Each row is a point. The points of each table are mixes of a few directions, plus a little noise. Count the directions of each table, and those that both share. Where both have some left over, give the other angles between the two spaces (their principal angles), to ten degrees, smallest first.
(in the rows, 128 means zero)

First (4 x 2):
[[150 106]
 [ 85 172]
 [119 138]
 [159  97]]
Second (7 x 2):
[[ 94 162]
 [118 138]
 [136 120]
 [ 90 166]
 [182  73]
 [144 112]
 [131 124]]
Directions: first 1, second 1, shared 1

First (6 x 2):
[[135 125]
 [109 137]
 [138 123]
 [184 102]
 [143 121]
 [ 60 160]]
Second (6 x 2):
[[132 126]
 [194  97]
 [120 132]
 [ 79 151]
 [ 94 144]
 [149 118]]
Directions: first 1, second 1, shared 1

First (4 x 3):
[[121 129 118]
 [114 130 109]
 [ 99 133  89]
 [178 119 196]]
Second (7 x 3):
[[118 130 115]
 [102 133  92]
 [169 121 184]
 [ 89 135  76]
 [144 125 149]
 [168 121 182]
 [106 132  98]]
Directions: first 1, second 1, shared 1

First (7 x 4):
[[159 165 101  72]
 [140 138 145 144]
 [117  94 105  82]
 [128  96 152 141]
 [100 147 110 155]
 [139 122 119  95]
 [113 133 165 207]]
Second (8 x 4):
[[175 202 114  97]
 [122 115 133 135]
 [123 154  96 106]
 [109 115 117 128]
 [121  88 158 154]
 [100 116 106 123]
 [174 169 147 122]
 [ 99  65 154 160]]
Directions: first 3, second 2, shared 2

First (6 x 6):
[[ 97 121 121 116 163 167]
 [126 203 180 170 167 103]
 [153  81 115  79  99 136]
 [109 174 118 140 144 118]
 [139 106 111 121 102 122]
 [144  83 123 141  94 123]]
Second (7 x 6):
[[ 89 140 127 115 171 117]
 [ 97 140 146 139 128 144]
 [122 132 145 146 102 150]
 [243  88  93 121  75 108]
 [115 132 129 125 140 126]
 [114 128 105  98 183  94]
 [116 135 151 152  97 158]]
Directions: first 4, second 2, shared 0; angles 30, 60

First (9 x 8):
[[132 128 125 123 129 126 136 131]
 [ 82 132 168 182 119 154  34  99]
 [ 96 131 156 165 122 146  63 108]
 [143 127 115 110 131 120 159 137]
 [131 128 125 124 129 126 135 130]
 [170 125  92  79 136 105 213 154]
 [163 125  97  87 135 108 200 150]
 [ 94 131 158 168 121 147  58 107]
 [141 127 117 113 131 121 154 136]]
Second (10 x 8):
[[189 123  94 174 144 134 128  94]
 [ 73 132 164 123 115 135  90 137]
 [140 127 118 116 131 122 150 134]
 [203 122  71  92 145 104 226 143]
 [ 78 132 154  73 114 117 145 167]
 [147 127 125 190 134 146  78  88]
 [154 126 112 140 134 128 137 118]
 [125 128 126 103 126 120 152 144]
 [ 91 131 151 114 119 129 113 140]
 [ 80 132 165 156 117 145  60 116]]
Directions: first 1, second 2, shared 1

First (9 x 9):
[[132 104 102 127  79 119 103 146 106]
 [127  81  89 120 104 152  93 158 161]
 [141 113 117 127  72 112 109 135  90]
 [122 141 145 127 175 144 147 118 160]
 [104 139 105 140 135 110 129 138 114]
 [114 183 152 144 155  92 163 104  84]
 [ 88 155 109 144 181 118 145 134 140]
 [158  92 124 115  63 134 100 135 113]
 [164 145 208 109 188 172 165  82 183]]
Second (7 x 9):
[[127 138 161 175 109 136 139 176 140]
 [130 109  64  39 164 113 107  36 105]
 [127 134 147 154 118 133 134 155 135]
 [127 138 163 177 108 137 139 179 140]
 [128 130 135 138 124 130 130 139 131]
 [127 133 145 152 118 132 134 153 134]
 [130 114  81  61 155 116 112  58 111]]
Directions: first 3, second 1, shared 0; angles 90

First (10 x 11):
[[122 132 133 119 136 112 127 131 126 127 135]
 [118 124 144 106 112 113 121 104 136 118 144]
 [144 154  83 181 206 135 150 223  93 158  89]
 [111 126 150  96 113 100 118 100 136 116 153]
 [145 129 106 160 138 159 137 152 122 141 105]
 [105 137 149  92 136  78 119 120 126 118 155]
 [169 122  85 196 132 209 146 162 123 151  76]
 [145 130 107 160 141 158 138 153 121 141 105]
 [122 102 161  94  56 138 112  47 158 106 153]
 [101 126 163  76 109  80 113  88 138 109 167]]
Second (11 x 11):
[[130 147 114 127 112 133 138 119 129 111 139]
 [124  94 154 129 158 118 110 145 125 160 106]
 [122  83 162 130 168 115 105 150 125 169  99]
 [129 137 121 128 120 131 133 123 129 119 134]
 [119  57 182 132 191 107  91 163 124 194  82]
 [121  72 170 131 177 112  99 155 124 179  92]
 [136 191  81 125  73 146 161  97 132  70 169]
 [136 188  82 125  75 146 159  99 132  72 167]
 [124  95 153 130 157 119 111 144 126 158 107]
 [135 183  86 125  79 144 157 100 131  77 164]
 [132 160 104 126 100 137 145 113 130  99 149]]
Directions: first 2, second 1, shared 0; angles 70

First (11 x 11):
[[147 167 124  96  86 139 138 143 101 147  90]
 [ 47  63  31  49 179 118 118  86 156  70 151]
 [157 163 161 145 106 132 126 146 119 149 111]
 [135 145 160 164 117 118 121 124 134 125 145]
 [155 111 123 123 144 149 143 152 115 160 102]
 [112 105 129 139 111 124 155 118 100 118 138]
 [169 157 142 125 144 143 108 160 144 161  99]
 [136 151 177 141 146 133 111 174 123 148  89]
 [ 90 106  88 118 159 107  99  83 181  83 181]
 [ 83 104 131 148 122 106 136  97 125  88 167]
 [176 135 141 159  95 139 154 126 109 159 134]]
Second (10 x 11):
[[ 64 117  96 152 132 124 120 110 186 175 125]
 [100 113 160 100 101 166 115 134 149 153 156]
 [135 130 164 102 132 174 130 112 130 100 136]
 [134 157  96 122 135  73 113 135  96 128 112]
 [166  92 158 144  98  59 141 150 141 110  98]
 [137 165 122  70 129 147  98 158  97  72 154]
 [145 109 119 170 117 105 148 139 104 183 128]
 [140 116 186 138 134 139 156  65 118 168 100]
 [ 90 134  67 125 135 154 104 172 174  88 160]
 [170 148 111 157 168 135 157 105  86 102 111]]
Directions: first 5, second 6, shared 1; angles 50, 70, 90, 90

First (9 x 12):
[[126 119 155  56 138 118 162  77 147 103 123 115]
 [155 120 120 168 156 108 182 151  90 101 142 156]
 [153 125 130 110 149 104 168 122 104 125 114 142]
 [100 128 114 153 148 120 152 147 124  65 161 139]
 [141 104 137 184  64 187  54 130 147 181  99 134]
 [ 99 133 126 153 112 185 129 166 154 131 172  67]
 [ 76 151  91  84 127 104  93 137 115 117  72 149]
 [153 135 125 152 136 112 123 139 113 154 134 139]
 [148 138 154  91 122 113  89  84 158 178 135 111]]
Second (10 x 12):
[[109 125 143 106 118 156 124 123 155 125 121  95]
 [150 107 149 142 127 142 161 110 136 110 162 124]
 [ 56 182  48  63  95 113  44 156 100 183  64 136]
 [ 91 135 132  90 112 157 104 130 157 135 102  89]
 [192  96 160 188 152 114 189 110 117  97 186 157]
 [135 128  97 126 105 125 139 113  99 136 161 154]
 [170 131 113 180 158  73 140 141  83 128 139 188]
 [108 125 147 106 121 156 122 125 159 124 116  92]
 [145 132 131 154 154  99 126 143 116 126 116 149]
 [124 119 160 126 138 146 131 129 159 115 116  98]]
Directions: first 6, second 3, shared 2; angles 90

First (10 x 14):
[[ 86 133 121 180  90 113 157  97  85 180 149 123 183  98]
 [163 110 182  98 114 151 124 118 149 155 130 124 100 116]
 [148  83  97 128 132 119 125 155 167  87 196 128 100 175]
 [117 201  86  98 209 109  99 171 107  54  53 139 129 143]
 [120 121 117 135 120 140 125 117 138 120  98 132 122 133]
 [108  93  96 155  94 161 124  95 162 112  67 138 110 147]
 [145 191 198  92 157 104 134 143  70 182 152 115 161  72]
 [139  97 126 127 113 144 124 122 158 119 128 130 104 144]
 [134 142 128 114 147 125 121 140 127 114 118 129 123 131]
 [121 109 129 153 103 114 147 122 116 157 190 121 149 122]]
Second (8 x 14):
[[134 121 121 135 109 133 122 135 133 123 108 135 120 129]
 [136 110 167  63 157 149 131  90 144 144 174 142 159 152]
 [163  89 166  93 110 162 118 111 170 139 126 134  98 138]
 [ 94 135  51 151 133 120 112 121 116  98  77 147 162 145]
 [142 125 183 100 107 143 144 135 129 140 154 146 140 134]
 [127 157 117 134 138  92 129 156  86 139 160 127 163 110]
 [146 108  68 113 139 118  85 121 133 128 110 137 144 131]
 [ 84 179 152 236 131 108 182 154 113 113 115  55  38  84]]
Directions: first 4, second 5, shared 2; angles 70, 90

First (8 x 18):
[[ 98 103 161 152 104 125 154  98 155 116 136 151 142 122 151 171 157 169]
 [119 111 136 150 120 129 135 117 141 102 148 124 152 149 131 145 111 141]
 [137 106 126 135 124 143 143 114 144  85 169 121 151 155 126 145  71 139]
 [137 205  91 107 167  91  51 203  56 227  31  99  80 100  99  33 214  47]
 [125 146 126 122 133 118 114 142 114 158  99 129 112 112 127 111 164 115]
 [152 130 113 101 136 143 134 129 126 121 141 127 117 125 121 120  91 120]
 [128 113 143 108 116 142 161 102 148 124 139 157 113 101 145 158 129 157]
 [128 110 128 148 124 134 134 119 140  91 160 116 157 160 125 141  87 136]]
Second (8 x 18):
[[ 98 131 122 125 151 135 132 165 152 133 144 110 137  79 189  91 165  63]
 [127 129 121 127 135 132 126 138 131 124 135 119 133 125 136 115 123 110]
 [118 125 147 131 111 121 138 107 130 142 109 152 116 117 127 153 161 162]
 [112 133 105 124 161 140 122 176 147 119 159  92 147  98 179  74 130  44]
 [162 124 139 131  99 119 125  83 100 125 106 152 116 183  58 175  89 209]
 [143 123 147 133 100 117 133  86 112 135 102 159 113 155  84 174 125 201]
 [152 124 140 131 103 120 127  89 107 129 107 151 116 168  74 169 105 195]
 [112 134 103 123 163 141 121 179 146 117 161  90 147  98 180  71 127  40]]
Directions: first 3, second 2, shared 1; angles 70

First (8 x 20):
[[122 175 107 142 139  87 155  79 134 145 128 131 117 111  91 124  86 126
   80 140]
 [111 151 154 134 150 172 102 201  52 178 150 118 150 199 162  83 147 110
  213  83]
 [103 116 133 120 145 109 120 116 135  81 119 120 108 111 110 143 139 103
  138 137]
 [127 182 102 153 163 156 120 163  88 199 185 156 191 169 100  95 130 147
  144 119]
 [140 156  93  91 108  99 157  69 156 140 147 147 128  98 116 111  93 140
   70 132]
 [148 101 141 137 103 136 132 130 144 123 103 119 117 123 150 145 127 140
  118 133]
 [157  85 142 150  96 132 136 123 161 109  88 117 111 108 145 166 128 148
  102 148]
 [119  57 151 100 118 136 104 141 153  48 102 114 101 106 150 159 171 110
  160 134]]
Second (11 x 20):
[[111 174 136 111 131 123 160 101 126 131 157  82 129 109 103 117 107 127
  129 120]
 [116 114 157 117 125 109 128 125 125 101  79 100  76 133 154 125 118  95
  145 114]
 [107 152 147  89 134 105 168  73 136 103 146  82 134 114  93 116  97 132
  146 100]
 [113 159 152 109 130 124 151 125 131 122 112  61  79 114 136 113 107  91
  130 122]
 [128 159 140 113 133 120 151 119 122 140 123  82  89 127 130 111  93 100
  118 119]
 [115  81 154 128 121 112 107 133 128  85  70 137  95 137 161 139 145 109
  156 119]
 [166 112 103 169 109 136 108 146 109 184 123 200 155 162 154 132 127 162
  101 137]
 [164 162  59 161 138 200 115 182 156 195 221 170 222 106  91 133 172 182
   79 180]
 [112 145 111 181 102 153 106 143 106 148 168 183 193 111 129 152 186 180
  129 161]
 [134  99 104 123 160 112  98 133 107 113 149 167 121 145 106 143 128 103
  120 138]
 [141  53 147 106 127 113 117 125 162  84  59 143 114 149 153 127 129 127
  155 100]]
Directions: first 5, second 6, shared 2; angles 30, 60, 90

First (10 x 24):
[[128 129 130 138 138 128 133 126 135 129 119 132 123 127 127 119 126 129
  130 126 128 135 122 121]
 [ 90 149 132 178 123 179 188 185  91 158 116 172 114 125 215 141 190 160
   94 103 170 183 121 112]
 [149 113 119  64  89 103  79 109 116 108 170  91 157 131  89 157 105 107
  135 151 107  72 156 166]
 [106 139 128 145 111 159 158 165  97 144 133 150 126 127 182 147 168 146
  104 117 153 151 132 128]
 [126 132 133 158 159 128 143 122 151 131 100 141 112 127 125 101 122 132
  135 120 128 150 110 105]
 [103 147 139 214 184 157 192 148 148 152  68 176  89 125 172  85 154 154
  121  99 153 201  89  75]
 [138 125 130 136 154 113 123 106 156 122 110 125 120 128 101 104 105 121
  144 128 116 129 115 114]
 [128 125 124 105 101 131 117 136 107 126 151 120 141 129 134 151 135 126
  120 134 129 111 143 147]
 [139 117 119  70  82 117  90 125 102 115 174  99 156 131 112 166 122 115
  125 146 116  80 158 167]
 [173 103 124  72 138  66  57  59 175  93 139  77 143 131  24 109  52  91
  170 157  78  65 133 145]]
Second (10 x 24):
[[157 136  95  76  66 135  70  80  86  89 191 107 140 138 118 198  92 121
  132 190 165  83 153 133]
 [ 98 102 157 149 136 132 184 205 127 181 111 130 134 123 164  95 173 144
  107  70 106 167 134 168]
 [157 157  92 104 155 123 103  54 137  94  98 181 134 133  92 141 130 154
  132 129  85  73 103  91]
 [147 118 106  91  63 143  98 115  77 118 190 104 138 139 143 189 103 135
  121 169 172 114 159 154]
 [115 129 143 145 152 121 143 145 148 136 106 130 124 122 127 100 139 118
  131 111 114 140 117 122]
 [147 156 104  99 143 117  92  70 139  89 114 153 138 128  90 142 127 124
  137 142  95  71 113  98]
 [ 92 116 172 172 157 118 163 191 160 157 106 102 116 116 140  74 141  95
  134 102 129 176 122 134]
 [ 96 119 165 149 143 117 151 185 149 149 117 104 129 116 137  91 149  96
  130 105 119 152 129 143]
 [114 100 151 180 129 142 173 174 128 169 128 110 102 132 166 101 115 140
  124 115 174 207 132 140]
 [157 147  96 113 135 131 102  62 127  99 121 157 126 136 105 149 110 149
  134 148 122  97 115  98]]
Directions: first 2, second 4, shared 1; angles 40
